Each row of a before or after table is a point. One or more steps were done to the points. Then noise was added and the rows were shuffled. The steps act on how far a point lies along the listed directions, d1 being the first. Name the steps. A step turns or swaps two directions, mirrors them in a line or flattens them onto one, adds a multiple of one to another, or multiplies one. Angles are multiples of 10 degrees, from the lower direction toward the higher: turns from -170 to 170, lines from 10 to 170 but not 90. Use the fewest steps. Two steps may share a direction if one is a turn and the other turns, adds or multiplies; they go together, in the order done. Otherwise the lowest direction goes first.

Directions:
(1): +0.92	+2.49
(2): +2.49	-0.92
Before (8 x 2):
-0.07	+0.53
-0.65	+0.07
-0.05	-0.21
-0.39	+0.08
-0.31	-0.06
+0.92	-0.64
-0.59	+0.12
-0.49	+0.06
After, 8 rows:
-0.01	-0.24
-0.66	+0.01
-0.32	-0.07
+1.25	-0.83
-0.03	+0.63
-0.61	+0.11
-0.81	+0.08
-0.78	+0.12
Steps: multiply d2 by 1.3

Directions:
(1): +3.02	+0.75	-1.03	-1.83
(2): -1.35	+0.39	-3.48	-0.11
(3): +1.58	-2.46	-0.96	+2.14
(4): -0.80	-2.70	+0.08	-2.48
Before (14 x 4):
+0.89	+1.27	-0.06	+1.34
+0.74	+0.03	-0.25	-0.60
+0.12	-0.25	-0.09	-0.07
-0.01	-0.10	+0.14	-0.14
+0.20	-0.26	-0.49	+0.20
+0.16	-0.08	+0.13	-0.09
-0.02	-0.04	+0.23	-0.09
+0.28	+0.42	-0.60	-0.03
+0.03	-0.27	+0.13	+0.10
-0.15	-0.05	-0.30	-0.15
-0.09	+0.50	-0.39	+0.48
-0.39	-0.01	-0.73	-0.23
+0.41	+0.13	-0.76	-0.56
+0.58	-0.62	-0.35	+0.64
After, 14 rows:
-0.24	-0.19	-0.82	-0.07
-0.35	+0.62	-0.14	+0.01
+0.05	-0.14	+0.22	+0.01
+0.24	+0.10	-1.31	-0.48
+0.17	-0.07	+0.05	-0.02
+0.08	-0.19	+0.16	+0.00
+0.00	+2.02	+0.23	-0.09
+0.22	+0.19	-0.21	+0.34
+0.06	-0.14	+0.19	+0.16
+0.07	+0.06	-0.52	+0.09
+0.61	+0.05	-0.93	-0.52
+0.13	-0.12	-0.18	+0.01
+0.01	+0.56	-0.83	-0.28
-0.11	-0.13	-0.31	-0.02
Steps: add 0.7 times d1 to d2; multiply d3 by 0.4; turn d3 and d4 by -50 degrees

Directions:
(1): -0.86	+0.14	+0.91	-0.96	+3.99	+1.63
(2): +0.68	-3.00	+0.14	+2.98	+0.27	+1.63
(3): -0.87	+0.12	+2.40	-1.18	-2.20	+2.89
(4): -2.96	-1.23	+2.18	+0.64	+0.02	-2.38
(5): +3.15	+0.23	+3.06	-0.01	+0.47	-1.24
(6): +0.64	-3.24	-0.62	-3.08	-0.13	-0.52
Before, 9 rows:
-1.28	+0.59	+0.26	+0.47	-0.02	-0.54
-0.88	-0.45	-0.42	+0.49	+0.59	+0.00
-0.45	-0.32	+0.30	+0.01	-0.09	+0.41
+0.82	-0.32	-0.32	+0.16	-0.35	+0.48
-0.54	+0.04	+0.38	+0.56	+0.17	-0.31
-0.48	-0.36	+0.11	-0.12	-0.29	-0.40
-0.76	-0.45	-0.07	+0.26	-0.75	+0.25
+0.58	-0.71	+0.03	+0.10	-0.40	+0.25
-0.85	+0.19	-0.01	-0.23	-0.43	+0.09
After, 9 rows:
-0.06	-0.28	-0.09	+0.95	+0.09	+0.35
+0.03	-0.90	-0.17	+0.16	-0.06	+0.26
-0.20	-0.04	-0.79	+0.29	+0.39	-0.44
+0.28	-0.37	+0.51	-0.05	-0.18	+0.27
-0.16	-0.08	+0.08	-0.07	-0.15	+0.24
-0.26	-0.43	-0.44	-0.19	+0.01	+0.07
+0.09	-0.62	-0.05	-0.12	-0.06	+0.14
+0.28	-0.27	+0.35	+0.05	-0.07	+0.18
+0.16	-0.03	-0.17	+0.34	+0.29	-0.29
Steps: multiply d1 by 0; turn d2 and d5 by 40 degrees; multiply d5 by 0.7; swap d3 and d6; multiply d4 by 0

Directions:
(1): +0.14	+0.23	-2.63	-0.74	-1.21	+3.04	+2.13	-2.76	-1.11
(2): -1.63	+3.18	-0.44	-1.18	-0.47	-1.53	-1.34	-2.60	+2.48
(3): -2.34	-2.54	-3.50	+0.22	-1.15	-2.02	+0.22	+1.03	+0.95
(4): -2.55	-0.44	+1.51	-1.14	-2.28	-0.01	-2.03	-0.49	-3.44
Before (13 x 9):
+0.03	-0.25	-0.20	+0.28	+0.07	-0.29	+0.21	+0.04	+0.22
+0.01	+0.75	+0.58	-0.25	+0.11	-0.38	-0.74	+0.01	+0.33
-0.04	-0.62	-0.13	+0.61	-0.20	+0.09	+0.23	+0.21	-0.03
+0.30	-0.24	-0.57	-0.17	+0.11	+0.04	+0.37	+0.13	+0.42
-0.63	-0.70	+0.26	+0.12	-0.16	-0.80	-0.59	+0.68	-0.52
+0.26	+0.55	+0.85	-0.34	+0.38	+0.10	-0.50	-0.35	-0.26
-0.24	-0.95	+0.33	+0.16	-0.38	-0.48	-0.29	+1.05	-0.79
-0.11	-0.72	+0.20	-0.16	+0.11	-0.52	-0.51	+0.79	-0.16
+0.60	+0.24	-0.32	+0.01	+0.64	+0.23	+0.38	-0.18	+0.89
+0.01	+0.49	-0.51	+0.13	-0.20	+0.00	+0.25	-0.51	+0.59
+0.40	+0.41	+0.52	+0.02	+0.47	+0.04	-0.10	-0.54	-0.04
-0.02	-0.72	-0.95	+0.15	+0.26	-0.39	+0.64	+0.09	+0.45
+0.61	+0.39	+0.09	+0.35	+0.47	+0.19	+0.18	-0.26	+0.73
After:
+0.11	-0.03	-0.11	+0.27	+0.21	-0.28	+0.14	-0.01	+0.35
+0.17	-0.05	-0.50	+0.10	+0.56	-0.40	+0.50	-0.17	+0.83
+0.05	-0.24	+0.04	+0.09	+0.19	-0.03	+0.08	-0.27	-0.36
+0.12	-0.32	+0.53	-0.25	+0.28	-0.49	-0.55	+0.65	+0.06
+0.24	-0.23	-0.36	+0.38	+0.18	+0.14	+0.29	+0.02	+0.42
+0.32	-0.24	-0.65	+0.12	+0.40	+0.12	+0.48	+0.01	+0.74
-0.07	-0.13	+0.79	+0.10	+0.16	-0.49	-0.52	+0.48	-0.45
-0.24	+0.19	+0.20	+0.47	-0.09	-0.34	-0.18	-0.14	+0.62
+0.25	-0.09	-0.60	+0.29	-0.17	+0.39	+0.64	-0.24	+0.05
+0.28	+0.06	-0.43	-0.18	+0.17	-0.09	+0.19	+0.00	+0.65
+0.29	-0.58	+0.16	+0.11	+0.00	+0.37	-0.02	+0.65	-0.75
+0.02	-0.42	+0.25	-0.23	+0.06	+0.21	-0.25	-0.01	-0.73
-0.15	+0.27	+0.92	-0.05	-0.16	-0.81	-0.80	+0.49	+0.00
Steps: mirror d1 and d2 in the line at 20 degrees; flatten d3 and d4 onto the line at 110 degrees

Directions:
(1): +0.65	-0.60	-2.25	+1.28	-2.88	+2.91	+0.90	+1.11	+3.18	-1.52	+0.02
(2): -2.00	-0.12	-1.13	-1.85	-1.01	+1.61	-2.72	-3.73	-0.61	-1.30	+1.73
(3): +2.64	-1.06	-1.59	+2.30	+3.12	+1.26	+1.24	-3.01	-0.70	-0.59	-0.15
(4): +2.03	+0.93	-2.86	+1.11	-0.80	-0.24	-3.79	+1.61	-2.08	+1.26	-0.81
(5): +3.28	-1.04	-0.50	-3.00	-2.46	-1.70	+1.78	-0.64	-1.67	-1.48	+0.05
Before:
+0.88	-0.02	-0.63	+0.33	+0.49	+0.21	-0.71	-1.09	-0.29	-0.14	+0.25
+0.27	+0.40	-0.09	+0.18	+0.11	-0.49	-0.26	+0.43	-0.48	+0.52	-0.50
+0.28	-0.17	-0.23	+0.24	-0.12	+0.09	+0.37	-0.09	+0.30	-0.25	+0.22
-0.11	+0.10	-0.89	+0.99	+0.50	+1.09	-1.04	-0.77	+0.37	-0.03	+0.29
-0.77	+0.20	-0.06	-0.14	-0.32	+0.38	-0.87	-0.56	-0.10	-0.06	+0.39
-0.52	+0.49	+0.56	+0.01	+0.16	-0.59	-0.04	+0.58	+0.05	+0.38	-0.26
-0.37	-0.16	+0.23	-0.28	+0.18	+0.28	-0.26	-0.27	+0.04	-0.32	+0.02
-0.42	+0.05	+0.56	-0.27	+0.42	+0.14	+0.71	-0.34	+0.35	-0.35	+0.07
After, 8 rows:
-0.30	+0.35	+0.50	-0.37	+0.69	-0.50	-0.13	-0.12	-0.49	+0.17	-0.05
-0.05	-0.05	+0.45	-0.09	+0.32	-0.13	-0.01	+0.48	-0.05	+0.03	-0.29
+0.04	+0.12	-0.23	-0.07	-0.26	-0.34	-0.52	+0.06	-0.26	+0.06	+0.23
+0.00	+0.19	+0.42	+0.67	+0.05	-0.15	+0.46	+0.98	+0.34	+0.41	-0.28
-0.76	+0.57	+0.07	+0.45	-0.60	+0.16	-0.88	+1.36	+0.87	+0.49	-0.02
-0.12	-0.03	-0.30	+0.12	-0.20	+0.62	+0.41	-0.64	+0.53	-0.40	-0.04
-0.14	+0.01	-0.05	+0.43	+0.79	+0.23	+0.37	-0.73	+0.22	-0.12	-0.04
-0.35	+0.26	+0.39	-0.49	-1.16	-0.12	-0.29	+0.75	+0.93	-0.08	+0.23
Steps: swap d1 and d4; turn d2 and d3 by -150 degrees

Directions:
(1): -1.59	-2.06	-0.48	+2.10	+0.92	-1.66	-0.12	-1.89	+1.59	+4.12	+0.79	+1.69	-2.59	+0.96
(2): +2.29	+0.35	+0.55	+1.83	+1.69	+0.41	+1.41	-2.66	-0.61	-0.59	+3.68	+2.08	+3.09	+0.04
(3): +0.41	-0.40	-2.20	+0.39	+0.73	+0.54	-2.81	-2.65	+1.42	-1.64	+0.79	-1.63	-1.38	-4.27
(4): -0.45	+0.49	+1.41	-0.39	+3.92	+0.60	-3.08	-1.05	+1.98	-1.38	-1.61	-0.33	+0.77	+3.35
(5): -0.18	+4.09	-1.88	-0.91	-0.37	-1.80	-1.19	+1.55	+2.04	+1.70	+3.21	-1.45	+0.74	+0.94
(6): +1.27	+0.83	+0.83	+2.30	+1.45	-3.49	+0.91	+2.48	+2.43	-1.34	-1.93	+1.73	+0.23	-2.29
Before:
-0.44	+0.73	-0.08	-0.29	-0.19	-0.47	-0.85	+0.89	+0.63	-0.11	-0.85	-0.94	-0.44	+0.43
-0.10	-0.67	-0.18	-0.26	+0.05	+0.66	+0.08	-0.37	-0.42	-0.45	-0.04	-0.43	-0.27	-0.97
+0.48	-0.43	+0.29	+0.12	-0.51	+0.55	+0.65	-0.67	-0.73	+0.09	+0.23	+0.23	-0.05	-0.65
-0.16	-0.36	-0.04	-0.22	-0.35	+0.78	+0.34	-0.26	-0.84	+0.07	+0.22	-0.28	+0.22	-0.11
+0.24	+0.20	-0.53	-0.18	-0.31	+0.36	-0.16	-0.50	-0.50	-0.16	+0.87	-0.38	+0.10	-1.08
-0.19	+0.74	+0.20	-0.18	+0.29	-0.51	-0.70	+0.55	+0.56	-0.37	-0.24	-0.24	+0.11	+0.11
+0.10	-0.15	-0.21	-0.12	+0.38	-0.40	-0.21	-0.29	+0.44	+0.46	+0.36	+0.45	+0.03	+0.21
-0.19	+0.05	-0.05	+0.16	+0.05	-0.38	-0.35	+0.46	+0.18	+0.14	-0.21	+0.00	-0.22	+0.04
+0.15	-0.57	+0.13	-0.32	+0.15	+0.67	-0.14	-0.69	-0.76	-0.55	+0.15	+0.09	+0.19	+0.11
-0.58	+0.10	-0.55	-0.24	+0.01	+0.39	-0.64	+0.04	+0.28	+0.21	+0.17	-0.90	-0.52	-0.34
-0.08	+0.20	+0.09	+0.35	+0.81	-0.50	-0.43	+0.56	+0.81	-0.17	-0.55	+0.28	-0.63	+0.61
After, 11 rows:
-0.04	-0.80	-0.13	+0.29	+0.62	-0.37	+0.11	-0.92	+0.28	+1.23	+0.78	+0.99	-0.10	+0.68
-0.74	-0.20	-0.39	-0.21	-0.26	-0.01	-0.78	+0.29	+0.18	+0.53	-0.39	-0.45	-0.80	+0.05
-1.46	-0.19	-0.74	-1.46	-1.08	+0.52	-2.16	+0.89	+0.36	-0.52	-2.48	-2.49	-2.13	-0.37
+1.02	+0.01	+0.17	+0.31	+0.09	+0.43	+0.65	-0.58	-0.85	-0.91	+0.92	+0.39	+1.08	-1.20
-0.91	-0.11	-0.66	-0.30	+0.38	+0.08	-1.21	+0.01	+0.83	+0.70	-0.29	-0.60	-1.57	+0.96
-0.80	-0.87	-0.69	-0.20	+0.05	+0.49	-0.92	-0.02	+0.33	-0.23	-1.08	-1.00	-1.44	-1.20
-0.63	+0.24	-0.06	-1.09	-0.26	+0.64	-1.16	+0.13	-0.19	-0.64	-0.60	-1.08	-0.32	+0.16
+1.16	+0.48	+0.62	+0.70	+0.02	-0.40	+1.28	-0.06	-0.20	-0.10	+0.87	+1.00	+0.92	-0.67
+0.93	+0.30	+0.54	+0.44	+0.69	-0.35	+0.51	+0.19	-0.20	-1.17	+0.13	+0.83	+1.17	-0.27
+0.46	+0.02	+0.36	+0.36	+0.08	-0.05	+0.75	+0.57	-0.36	-0.72	-0.28	+0.24	+0.66	-0.69
+0.28	+0.23	-0.18	-0.05	+0.25	-0.16	+0.16	+0.44	+0.23	-0.91	-0.09	-0.38	+0.15	-1.55
Steps: multiply d1 by 2.5; multiply d2 by 3; turn d2 and d3 by -20 degrees; turn d5 and d6 by -120 degrees

Directions:
(1): +0.73	-0.29	+2.07	-4.81	-1.18	+3.17	+0.86	+1.26	-1.31	+0.94	+0.40	-0.05	+1.46	-0.13	+2.67	-0.04	-2.44	-1.86
(2): -1.86	+3.15	-2.98	-1.49	-2.19	-0.44	+1.59	-0.23	+1.37	-0.12	+3.39	-2.04	-1.11	-1.79	+1.28	+1.93	+1.74	-0.94
(3): +1.93	-0.62	+2.82	+0.79	-3.52	-3.93	-0.16	+1.74	-0.95	+1.45	+0.45	+0.01	-1.90	-2.72	-1.14	+1.07	-1.34	-1.13
(4): -0.12	-3.95	-3.38	-0.09	-1.65	+0.62	-2.68	-2.13	-0.91	-1.38	+0.32	-0.92	-2.73	-0.59	+1.50	-0.26	-2.74	+0.16
(5): +2.14	+2.96	-3.26	+1.00	-0.17	-0.17	-1.03	-1.76	-3.76	+2.24	-1.21	+1.11	+2.61	-0.51	-0.49	+1.41	-1.28	-1.13
Before, 8 rows:
+0.43	+0.07	+1.00	+0.22	-0.56	-0.44	-0.21	+0.46	-0.14	+0.38	-0.18	+0.47	+0.16	-0.04	-0.17	-0.13	-0.23	-0.03
+0.01	-0.62	+0.48	+0.66	+0.26	-0.07	-0.31	-0.05	-0.18	+0.25	-0.50	+0.15	+0.24	+0.34	-0.29	-0.30	-0.25	+0.47
+0.51	-1.29	+1.42	+0.06	+0.15	-0.28	-0.24	+0.76	-0.20	-0.05	-0.40	+0.37	-0.50	+0.14	-0.06	-0.58	-0.77	-0.17
-0.39	-0.63	+0.60	-0.16	+0.03	-0.37	+0.00	+0.45	+0.40	-0.63	+0.17	-0.03	-0.68	-0.19	+0.01	-0.33	+0.21	+0.04
+0.03	+0.77	+0.22	-1.60	+0.01	+1.06	+0.54	+0.37	-0.75	+0.39	+0.54	-0.14	+0.61	-0.19	+0.97	+0.58	-0.24	-0.81
-0.11	+0.15	-0.12	+0.18	+0.11	-0.52	-0.01	+0.18	-0.24	+0.28	-0.01	-0.12	+0.12	+0.07	-0.53	+0.06	-0.24	-0.21
-0.21	+0.37	+0.59	-0.81	+0.14	+0.40	+0.67	+0.37	+0.29	+0.00	+0.32	+0.07	+0.35	-0.11	+0.05	+0.05	+0.19	-0.18
+0.63	-0.59	-0.08	+1.18	-0.51	-0.64	-0.82	-0.08	-0.17	+0.19	-0.25	-0.07	-0.74	-0.54	-0.47	+0.44	-0.47	+0.03
After:
-0.21	+0.07	-0.30	+0.17	+0.46	-0.20	+0.03	+0.05	-0.22	+0.19	-0.13	-0.13	+0.32	+0.40	-0.45	-0.08	-0.26	-0.09
-0.85	+0.37	-0.20	-0.67	+1.09	+1.00	+0.64	+0.20	+0.72	-0.53	+0.44	-0.17	+0.21	+0.77	+0.60	-0.42	+0.58	+0.03
-0.69	+0.58	-0.30	+0.17	+0.23	+0.14	+0.34	-0.13	+0.37	+0.17	+0.35	-0.37	+0.37	+0.15	+0.11	+0.06	+0.59	+0.34
+0.21	-0.24	+1.10	-0.54	-0.09	+0.02	+0.42	+0.45	-0.02	+0.14	+0.00	+0.28	+0.13	-0.25	-0.18	-0.08	-0.28	-0.17
-0.20	+0.02	-1.12	+0.81	+0.84	+0.87	-0.55	-0.71	+0.30	-0.34	-0.35	-0.14	+0.05	+0.49	-0.06	+0.13	+0.28	+0.47
-0.59	-0.53	+0.36	-0.21	+0.43	+0.03	+0.01	+0.28	+0.52	-0.79	+0.11	+0.01	-0.48	+0.13	+0.12	-0.48	+0.35	+0.15
+0.77	-0.26	+1.13	-1.12	-0.29	+0.52	-0.01	+0.58	-1.25	+0.57	-0.04	+0.22	+0.32	-0.34	+0.62	+0.35	-1.04	-0.80
-0.19	+0.50	+0.23	+0.00	+0.40	+0.65	-0.06	+0.05	+0.18	-0.03	-0.26	+0.44	+0.78	+0.71	+0.13	-0.35	+0.27	+0.23
Steps: turn d2 and d4 by 30 degrees; turn d2 and d3 by 140 degrees

Directions:
(1): -1.30	+1.37	+0.63	+1.33	-1.47	-3.06	+0.04	-2.49	+0.68	+1.21	-0.98	-3.13	-2.38	+3.04	+3.58	+1.72	+0.79	+0.53	-0.01	-1.61
(2): +0.26	-1.49	+0.79	+3.63	+0.96	+1.31	+0.53	+0.74	+3.20	-0.68	+1.64	+0.86	-3.74	+0.27	-0.95	+1.66	+0.95	-0.54	-3.93	+1.54
(3): -2.31	+2.66	-1.25	+1.18	+1.60	-1.58	+1.37	-3.42	+0.53	+0.21	-0.08	-0.54	-0.16	-4.70	-2.55	+0.07	+2.63	+0.28	+0.44	+0.10
Before:
+0.22	+0.07	+0.07	+0.36	-0.05	-0.02	+0.06	-0.20	+0.34	-0.21	-0.19	+0.01	-0.71	-0.03	-0.17	+0.24	+0.40	-0.02	-0.74	+0.32
+0.11	-0.25	+0.19	+0.23	-0.33	+0.16	-0.05	+0.20	+0.12	+0.13	-0.18	-0.26	-0.38	+0.74	+0.28	+0.29	-0.52	+0.12	-0.15	-0.22
-0.01	+0.39	+0.28	+0.39	-0.11	-0.26	+0.28	-0.29	+0.25	+0.04	-0.19	+0.09	-0.29	+0.13	+0.08	+0.34	+0.42	-0.04	-0.52	+0.26
-0.31	+0.01	-0.04	+0.24	-0.01	-0.10	+0.21	-0.22	+0.07	+0.12	-0.25	-0.25	-0.32	-0.11	-0.15	+0.09	+0.13	-0.06	-0.37	+0.27
+0.01	-0.21	+0.33	+0.55	-0.15	+0.06	-0.07	-0.10	+0.39	-0.15	+0.13	-0.43	-0.57	+0.87	+0.67	+0.29	-0.20	-0.16	-0.59	+0.17
+0.33	-0.39	+0.48	+0.39	+0.01	+0.22	-0.14	+0.26	+0.52	-0.28	+0.17	+0.36	-0.49	+0.20	-0.07	+0.03	-0.06	+0.07	-0.52	+0.14
-0.09	-0.18	+0.21	+0.50	-0.17	-0.10	+0.21	+0.18	+0.36	-0.19	+0.20	-0.21	-0.55	+0.59	+0.49	+0.34	-0.25	+0.09	-0.66	+0.18
-0.55	+0.26	-0.01	-0.86	-0.27	-0.84	+0.05	-0.52	-1.20	+0.54	-0.58	-0.70	+0.89	+0.03	+0.66	-0.78	-0.05	+0.52	+1.20	-0.65
+0.51	+0.31	+0.16	-0.43	-0.14	-0.13	-0.10	+0.26	-0.21	+0.13	-0.34	+0.09	+0.27	+0.35	+0.20	+0.19	-0.29	+0.14	+0.08	-0.36
+0.64	-0.47	+0.03	-0.74	+0.19	+0.88	-0.16	+1.23	-0.29	-0.23	+0.23	+0.98	+0.77	-0.27	-0.79	-0.33	-0.68	-0.26	+0.01	+0.29
-0.09	+0.46	-0.60	-1.49	-0.39	+0.58	-0.39	+0.25	-1.43	-0.18	-0.17	+0.01	+1.97	-0.33	-0.24	-0.74	-0.29	-0.10	+1.55	-0.26
-0.07	-0.14	+0.07	+0.93	-0.05	-0.48	+0.21	-0.24	+0.38	+0.26	+0.45	-0.47	-0.62	+0.21	+0.41	+0.31	+0.12	-0.01	-0.39	+0.20
After:
+0.36	+0.11	+0.12	+0.26	-0.18	+0.06	+0.01	-0.11	+0.22	-0.12	-0.19	-0.08	-0.60	+0.32	+0.11	+0.15	+0.34	-0.06	-0.52	+0.22
+0.53	+0.24	+0.09	-0.38	+0.06	+0.11	-0.05	+0.33	-0.02	-0.01	-0.18	+0.35	+0.34	-0.11	-0.20	+0.07	-0.28	+0.15	+0.00	-0.26
+0.17	-0.47	+0.15	+0.16	+0.01	+0.31	+0.12	+0.64	+0.25	-0.32	+0.28	+0.27	-0.07	+0.25	+0.21	+0.10	-0.38	+0.09	-0.51	+0.30
-0.11	-0.15	+0.10	+0.18	-0.13	-0.15	+0.06	-0.07	-0.03	+0.15	-0.28	-0.28	-0.36	+0.24	+0.10	+0.07	-0.09	-0.04	-0.31	+0.14
-0.33	+0.63	-0.29	-0.15	+0.60	+0.00	+0.37	-0.41	+0.03	-0.07	+0.14	+0.53	+0.43	-1.69	-1.31	-0.13	+0.37	-0.12	+0.09	+0.13
-0.16	-0.18	+0.20	-0.76	-0.35	-0.35	-0.07	+0.10	-0.93	+0.45	-0.41	-0.40	+0.73	+0.50	+0.59	-0.72	-0.25	+0.43	+0.93	-0.44
+0.18	-0.15	+0.25	+0.28	+0.16	+0.17	-0.03	+0.00	+0.40	-0.24	+0.18	+0.52	-0.22	-0.29	-0.35	-0.15	+0.02	+0.10	-0.40	+0.15
-0.64	+0.93	-0.57	-0.61	-0.24	-0.02	-0.10	-0.68	-0.98	-0.07	-0.10	-0.48	+1.21	-0.86	-0.37	-0.29	+0.35	-0.07	+1.22	-0.20
+0.28	-0.37	+0.00	+0.02	-0.12	+0.56	+0.00	+0.57	-0.03	-0.06	-0.08	+0.27	+0.09	+0.17	-0.36	+0.01	-0.65	+0.10	-0.12	+0.04
+0.36	-0.59	+0.19	+0.46	-0.16	-0.06	+0.01	+0.45	+0.16	+0.02	+0.50	-0.15	-0.24	+0.64	+0.48	+0.12	-0.39	-0.06	-0.45	+0.28
+0.39	-0.53	+0.16	+0.08	+0.12	+0.73	-0.11	+0.51	+0.16	-0.34	+0.24	+0.22	+0.06	+0.50	+0.15	-0.14	-0.47	-0.21	-0.41	+0.37
+0.26	+0.15	+0.51	+0.21	-0.29	-0.10	+0.12	+0.14	+0.14	-0.03	-0.24	+0.19	-0.14	+0.57	+0.35	+0.29	+0.17	-0.07	-0.43	+0.16
Steps: turn d1 and d3 by -80 degrees; multiply d2 by 0.7
